Each row is a point. Before rounding, the points of a table are all equally far from one centre. They may lie mostly on one side of it. Where is the centre, to within rounding?

Points (6 x 2):
[0.8 6.3]
[3.1 1.4]
[2.3 0.8]
[-0.9 5.6]
[3.7 4.5]
[0.7 6.3]
Centre: [1.0 3.4]

Points (14 x 8):
[-7.3 3.3 2.0 0.8 4.5 -3.9 -5.1 -1.0]
[-4.9 4.7 3.6 -1.1 2.5 -5.9 -0.7 -3.6]
[-2.7 3.5 -2.3 0.0 4.3 -8.1 -4.0 -2.1]
[-2.4 6.3 -0.6 -2.1 2.5 -2.7 -6.8 -6.1]
[-1.0 1.4 4.1 -0.9 -2.3 -4.6 -0.3 -5.9]
[-4.6 -1.2 0.8 -1.3 -0.8 -3.6 2.0 -5.2]
[-4.7 5.5 0.5 1.7 2.1 -3.4 -2.0 -6.2]
[-4.2 2.3 -0.1 -3.6 1.9 -5.9 1.7 -4.6]
[-2.1 -0.8 2.6 -4.0 3.5 -4.0 2.8 -3.8]
[-3.1 4.0 1.9 2.1 5.6 -4.5 -0.4 -4.8]
[-8.5 -0.1 -0.9 -1.0 -0.3 -3.1 -3.5 -3.0]
[-2.4 0.4 2.9 1.2 -0.9 -7.9 -2.5 -3.3]
[-1.9 0.5 2.2 -0.6 4.8 -8.2 -0.7 -2.8]
[-5.7 3.7 -1.9 -0.1 -2.0 -6.2 -2.5 -2.2]
Centre: [-1.0 1.3 0.1 -1.1 1.6 -1.4 -2.9 -1.2]
